Each row is a point. A path goes straight from each point to the next, and from the last back to the first. The post is the endless flat space through its rows: a point in 2 columns, a line in 3, a plane in 4, and so on, so that a path can go around it. Count how often the path circles the post. Going back the other way cancels.
In the rows, zero is written as 128.

Post (1 x 2):
[[119 120]]
Path (9 x 2):
[[ 84 132]
 [ 98 193]
 [160 133]
 [156 185]
 [110 143]
 [ 77 126]
 [ 99  65]
 [117  47]
 [ 65  75]]
Times around: 0

Post (7 x 8):
[[134 103 143 148 124 148 189 128]
 [111 100 112 216 170 137  98 125]
 [120 133 249 105 172  55  30 113]
 [108 126 110 109 102  96 140 126]
 [126  92 221 192 117 103  19 224]
 [134  95 141 133 104 181 121 123]
 [112 130 100  52 203  69 117 144]]
Path:
[[179 105 157 130  92  85  79 135]
 [130 130 175 153 154  86  48 170]
 [143 139 104 111 152 149 123 146]
 [179 123 113 145 165 106  40 118]
 [110 141 150 189 148  91  45 119]
 [ 72 148 175 189 110 135  92 148]
 [ 54  77 151 134 134 138 112 149]
 [116  69 127 135 146 100  57 164]
 [161  90 145 147 132  97  63 177]
 [190 143 122 167 134 135 150 133]
 [ 72 165 109 140 138 149 130 140]
 [106 148 126  97 163 112  71 112]
 [175 112 152 174 142 125 118 142]]
Times around: 1

Post, 11 rows:
[[ 85 172 194 147 150  71 155  45 104  94  94  71]
 [112 172 130 150 171 166 108  97  91  88 125  65]
 [ 94 163  79 100 149 101 110 149 148 114 170 158]
 [108 135 200 170 219  92 132  97  76  84  96 140]
 [143 148 223  71 102 146 118  85 124  88 170 162]
 [ 83 118  48 181 113 153 140 211 173  92  95  90]
 [ 96 146  27 210 103 160 103 182 212 175 140 147]
 [119 171 137 115 165 126 131  88  85 111  45 127]
 [155 167 167  99 137 134 160  24 107  46 188 215]
 [145 160 112 106 130 164 191 145 158 152 196 156]
 [114 126  30 159  49 159 141 191 123 164 200 178]]
Path (15 x 12):
[[ 49 152 125 135 211 135 187 100  86  97 188 133]
 [ 80 224 125 152 147  78 189 103 150 143 165 134]
 [127 184  89 114 143 140  83 191 162 118 156  78]
 [154 163 118  99  91  82 104 110 105 140 154 154]
 [116 100 176 103 130 108 128  84 120 113 249 134]
 [110 169  69 118 148 183 162  96 191  73 136 119]
 [ 77 194 151  72 126 177  87 213 168 130 154 135]
 [100 164  90 181 135 128 158 138 105 121 170 124]
 [ 86 166 130 131 131 102 135 119 107 124 117 206]
 [148 196  92 197  75 139 127 118 151 100 127 125]
 [163 182 120 102 153 108 119 118 114  87 122 132]
 [122 201  80 152 144 136 139 104 139 152 141 144]
 [149 231  79 127 136 112 119  99 132 116 140  42]
 [133 144  86  92 176 123 133 107 166  96 192 142]
 [115 126 124  95 146 167 177 163 152  86 169 104]]
Times around: 2

Post, 17 rows:
[[120  87  92 135 124 122 176 155  75 151  92 165 196 124 109 195 186 115]
 [114 135  53  90 164 110 155 188  91 130 178 149 135  88 145 109 158 158]
 [ 97  99 208 248 199 157 110 100 195 143  57 117  35 157 190 100  65  41]
 [130 148 131  56 128 149  88 123 153 164 104 126 102 129  95 193  91 123]
 [143  59  20  91 131 121 155  72 115  96 161 106 172 116 188 178 140 140]
 [169  89 175 116  80 185 124 132 134 166 147  86 122 105  79 130  76 112]
 [107 119 158 152 123 115 128 152 195 139 150  93 154 176 140 185 168  67]
 [150 132 215 208 170 143 127  59 126 236 127 142  40 181 197 117 126 124]
 [134  93 215 219 225 177  35 134 164 147  78 145  89 228 215  94 125 118]
 [146 133 169 103  71  93 159 124 162 146  84 114 158 135 116 111  93 142]
 [ 91 104 107 101 146 155 206 108 157 101 179 190 159  83 125 159 146 191]
 [ 69 116 114 172  81 116  83  88 173 152 130 133 191 103  66 100 127 107]
 [ 79  62  67  94  89 123 132 145 117  89 128 122 126 100 148 148 249 167]
 [ 44  93  69  84  91 134 173 153  85 112 168 157 157 178 137 153 155 160]
 [119 141 171 116  75 145 106 127 121 104 130 152 158  93 164 164 124  87]
 [123 167 152  92 140 155 141  98 128 131 104  95 173 145  81 118 149  88]
 [155 100 108 149 160  90 141 120 105  59 151 182  86 162 101 145 144 134]]
Path, 27 rows:
[[105  53 172 161 103 108 125 129 101 111  95 154 134 128 194 136 169 111]
 [105 165 142  98 179 138 117 128  76 131 109 147 126 116 102 158 163 157]
 [ 96 126 109 128 183 199  95 228  77  77 137 165  99 176 108 129 154 166]
 [223 101 103  99  69 141  80 116 129 115  40 148 158 125 160 167 124  89]
 [199  47 126 124 111 116 125  94 131 151 133 101 109 115 131 117 124  60]
 [198  76 197  76 173 133 147  56 116 153 105 117  88 172 121 152 174 153]
 [146  85 134 117 194 148 126 145 168  54 125 117 188 160 107 120 146  89]
 [104  38  57 100  94 151  90 120 137 115 141 169 140 168  28 130 170 146]
 [ 88 167 123 164  66 139  91 147 158  91  85 121 118 143 214  67 112  90]
 [139 175 141 150 179  90 103 135 167 168  84 133 146 142 123 195 128 110]
 [102 134 129 199 184 106 126 158 107 125 153 111 144 147  99 115 124 120]
 [123 141 150 196 104 101 156 126 185 196 179 118 176 183  86 163 223 119]
 [ 90 130  85 107 113 174 176 145 139 149 135 127 180 162 137 191 122  50]
 [ 90 147 163 158 162  82  76 168 190 163 117 205 109  94 141  99 139  73]
 [ 81  89 119 161 204 113  73 124 148 140 129 116 162 106 179 114 129 146]
 [129  80  87 170 166 159 144 147 117 170 129 115  78 106 117 126 120 196]
 [160 130 153 176 170 163 157 156 169 132  68 166 111 194 110 157 192 148]
 [108 162  95 135 112  99 101 118  84 161 174 161  78  87  76 121 155  69]
 [122  80 130  69 203 200 171  62 194  94 113 182 110 175 154 175 136 128]
 [156 147 139 127  69 158  51 162 165 112 127  99 158 132 183 142 216 118]
 [176 170 130 155 170 127 148 116 184 126 141 127 160 131 128 123  59 159]
 [187 100 121 163  79 108  88  81 147  83 134 130  96 139 222 133 109  38]
 [187 117 201 128 174 152 129 150 155 118 108 158 123  81 126 121 108  87]
 [125  62 154 192 130  95 195 206  92 179 170 138 155 121 147 187 160 112]
 [106 141 171 170 164 130 106 173 186  87  75 144 152  98  90 157 111  88]
 [125 118 106 166 191 161 114 167 151 130  60 169 164 164 142 133 129 121]
 [166  47 132 174  65 118 130 129 134 127 131 135  93 163 110 166 153  51]]
Times around: 3

Post (17 x 18):
[[129 132 110 180  90 139  50 154 140  93 133 169 173 133 132 112 179 123]
 [118 121 155 101 127 125 158 182 148 142 176 194 116 148 157 132  75 132]
 [110 115 149 129 125 105 134 180 134 156 134 122  90 176 129 165 162 162]
 [171  90 129 136  89 120 120 128 147 129 167 144 145 120 102  96 111 118]
 [144  94 143 156 137 124 106  96 182 129 106 108 165 142 129 125 122 161]
 [163 126  98 143 141  79 154 151 136 130  96 119 140 157  83 125 146 121]
 [153  59 154 148 135 127 147 161 147 117 143 126 161 194 134 171  89  76]
 [120 101 139 139 171 143 133 112 155 150 136 127 103 141 107 135 113 147]
 [124 129 185 111 120 173 163 135 142 150 120 107  92 186 177 151 140 104]
 [156 109 108 135 144 142 130 139 140  87  98 130  96  99 143  81 155 116]
 [120 155 161  93 181 108 143 116  69 147 157 125 113 124 116 125 123 133]
 [156 171  72 123 120 152 135 116 116  93 103  86 185 112 142 170 161 126]
 [109 113 120 122 131  89 131 115 120 131  94 123 106 149 116 153 170 116]
 [102 145 134 191 140 122  99 150 118 141  97 106 114 117 117 163 104 157]
 [104 147 127 159 163 126 145 206 150 110 125  97  83 149 158 150 116  63]
 [190  99 135 107 117 151  74  89 121 133 124 148 106 116 162 101 154 110]
 [150  95 151 237 150 151 127 155 183 148 122 109 115 103 144 141 110 121]]
Path (26 x 18):
[[173 133 115 131  61  83 125 176 138 108  73  73 133 110 172 166 145 100]
 [146 109 172 184 155  88 150 160 150 142 109 116 110 146 144 164 103 127]
 [140 116 159 157 159 170 146 193 141 137 179  71  67 161 139 139 117 124]
 [175  88  84 134 126 128 110 146 138 112 130 148 136 118 156 120 166 145]
 [ 83 146 144 110 162 125 114 136 116 128 132 166 104 146 129 101 182 115]
 [153  82 116 181 108 175 100 117 180  52   7 122 178 125 135 114 140 137]
 [178 144 165 171 138 138  89 140 122 125 168 138 118 122 133 125 150 109]
 [184 137 172 109 147 137 137 141 106 118 110 133  88 139 158 138 125 143]
 [150 165 115  93 161 112 175 153 199 147 145 114 144 127 146 151  92 169]
 [101 139 132 127 102 146 159 136 168 111 155 164 102 180 144 152 165  85]
 [161 176 137 136 183 113 154 195  78 119 118  84 125 165 149 142  96 122]
 [147 119  85 128  91 133 149 149 137 148 146 158 164 123 156 142 148 132]
 [122  89 177 140 120 149 112 147 128 104 102  91 157 126 190 172  92 105]
 [124 123 141  65 112 177  76 124  80 118 124 146 171 130 146 128 214 215]
 [141 134 124 132 162 104 146 148 137 145  94  78 153 195 149 149 154 121]
 [137 113 159 156 138 144 165 189 160 182 142 123 129 183 172 148 129 134]
 [111 146 120 131 123 101 130 142 160 123  93  95 130 124 138 128 154 115]
 [104 102 142 135 108 125  74 131 156 124  88 115 101 166 116 149 145 151]
 [168 167 151 147  91 114 174  99 166 107  86 107 191 142 102 113 181 121]
 [ 92 152 175  80 137 176 130 137 110 129 144  79  41 124 157 104 159 134]
 [105 164 137 158 138 145 172 181 102 139 141 139 151 111 115 124 151 175]
 [162 128 131 108 136 140  53 119 105 111 139 150 155 117 140 121 140 147]
 [139 133 195 181 131 144 140 133 145 137 102  70 113 178 105 163 126 124]
 [ 91 161 105 148 209 112 120 120 100  98  66 114  97 146  99 118 125 124]
 [146  89 104 138 131 194  73 133 154 135 184 158 123 103 181 155 114 124]
 [111 138 141 174 165 145 146 164 166 162 149 198 166 116 168 172  78 126]]
Times around: 3
